Each point is reached from the start by the listed moves, each made 0, 1 or 2 times, or once backwards (-1), plus a little noise. Is the number of moves made odd or even? Then give how often each move was made.
In the rows, 128 means zero.

Moves:
(1): [147  54 114 165]
(2): [137 119  84 139]
(3): [121 182 143 147]
Start: [142 127 134 101]
Points:
[122 201 146  63] -> odd (-1, 0, 0)
[144 130  48  70] -> even (-1, 2, -1)
[143 218  76 162] -> even (0, 2, 2)
[130 237  74 103] -> even (-1, 2, 1)

Moves:
(1): [142 110 145 137 147 126 149 133 116 120 114 119]
(2): [108 108  99 121 144 156 149 137 143 151 116 152]
(3): [128 139 152 121 118 122 125 124 126 114 119 129]
(4): [121 113 175 155 139 162 124 132 111 123 145 135]
(5): [135 156  98 124 156 132 136 122 121 137 130  90]
(6): [128 122 121 113 130 135 157 125 122 127 136 135]
(7): [125 146 124 118 118 133 151 146  99 123 132 103]
(8): [142 124 139 112 141 141 129 144 114 119 133 119]
(9): [ 94 104 156 152 143 112 159 139 160 146 138  99]
Start: [125  98 141 122 128 124 139 127 139 110 112 161]
Points:
[167 170 133  31 142 116 172 159  90  74  92  71] -> odd (0, 0, 2, -1, 1, 0, 1, 2, 0)
[112  64 249  87 122 200 241 190  49  63 102 172] -> even (1, 1, 2, 1, -1, 1, 2, 1, 0)
[105  74 237 196 189 168 107 128 143 121 195 110] -> odd (-1, -1, -1, 2, 1, 0, -1, 1, 1)

Moves:
(1): [122 128 133 128 126 122 123 129 120 130 141 123 117 128 141 128 142 128
 118]
(2): [115 130 123 131 127 109 120 124 119 129 136 136 104 130 117 124 139 117
 144]
(3): [140 134 136 122 140 126 120 133 131 129 131 119 134 125 135 119 131 132
 128]
(4): [138 125 128 121 122 120 124 123 124 133 131 126 127 137 124 126 133 127
 128]
(5): [137 140 129 123 131 116 128 133 137 128 129 133 132 139 141 125 119 141
 119]
(6): [135 136 118 139 141 128 130 129 124 130 118 135 142 126 128 114 124 132
 117]
(7): [121 129 130 119 127 127 138 128 120 114 142 136 132 131 117 124 125 116
 134]
(8): [131 127 125 131 124 136 125 146 129 129 127 129 128 132 126 126 128 130
 129]
(9): [129 127 123 126 129 134 122 123 132 126 142 126 129 133 128 140 131 133
 130]
(10): [120 131 127 109 130 126 130 133 138 144 127 123 125 133 140 117 134 125
 130]
(11): [121 111 120 127 129 121 132 133 130 124 125 119 126 120 126 129 128 129
 132]
(12): [127 119 121 136 129 139 129 121 120 130 125 124 121 124 124 127 117 130
 132]
(13): [128 127 138 131 132 128 136 127 117 136 135 144 137 137 118 140 119 125
 136]
(14): [123 137 133 116 127 132 120 127 124 128 137 131 140 133 121 142 125 138
 123]
(15): [123 131 130 131 129 123 120 128 126 126 129 122 130 135 134 133 124 120
 127]
(16): [131 141 128 131 128 123 134 133 138 136 135 117 132 128 124 125 120 129
 123]
(17): [112 105 136 137 120 122 121 128 137 130 132 130 119 123 125 106 141 119
 138]
(18): [127 131 122 131 122 132 131 125 121 123 126 121 140 128 141 129 129 141
 135]
Start: [127  93 117 156 115 122 129 121 117 123 135 111 132 149 137 143 138 134
 128]
Points:
[ 69  73 146 138  94 119 147 127 137 125 170 124 179 181 102 123 108  89
 151] -> odd (-1, -1, -1, 0, 0, 0, 2, 0, 0, 1, 0, 0, 1, 1, 2, 1, 2, 0)
[137 135 130 196 112 103 116 165 102 137 130 103 141 185 237 136 132 167
 103] -> even (2, 0, 0, -1, 2, 0, -1, 2, -1, 0, -1, 0, 1, -1, 2, 0, 0, 2)
[ 71  83 124 133  96 106 160 143  92 100 219 124 139 201 180 191 153 123
 164] -> even (2, 0, -1, -1, 1, -1, 2, 1, 2, 1, 1, -1, 2, -1, 1, 0, 0, 2)
[103  56 126 160 104 144 111 122 107  97 162   7 141 123 183 115 144 136
 151] -> odd (1, -1, 2, 0, -1, -1, 1, 0, 0, 0, 1, 2, -1, 0, 2, 1, 1, 2)
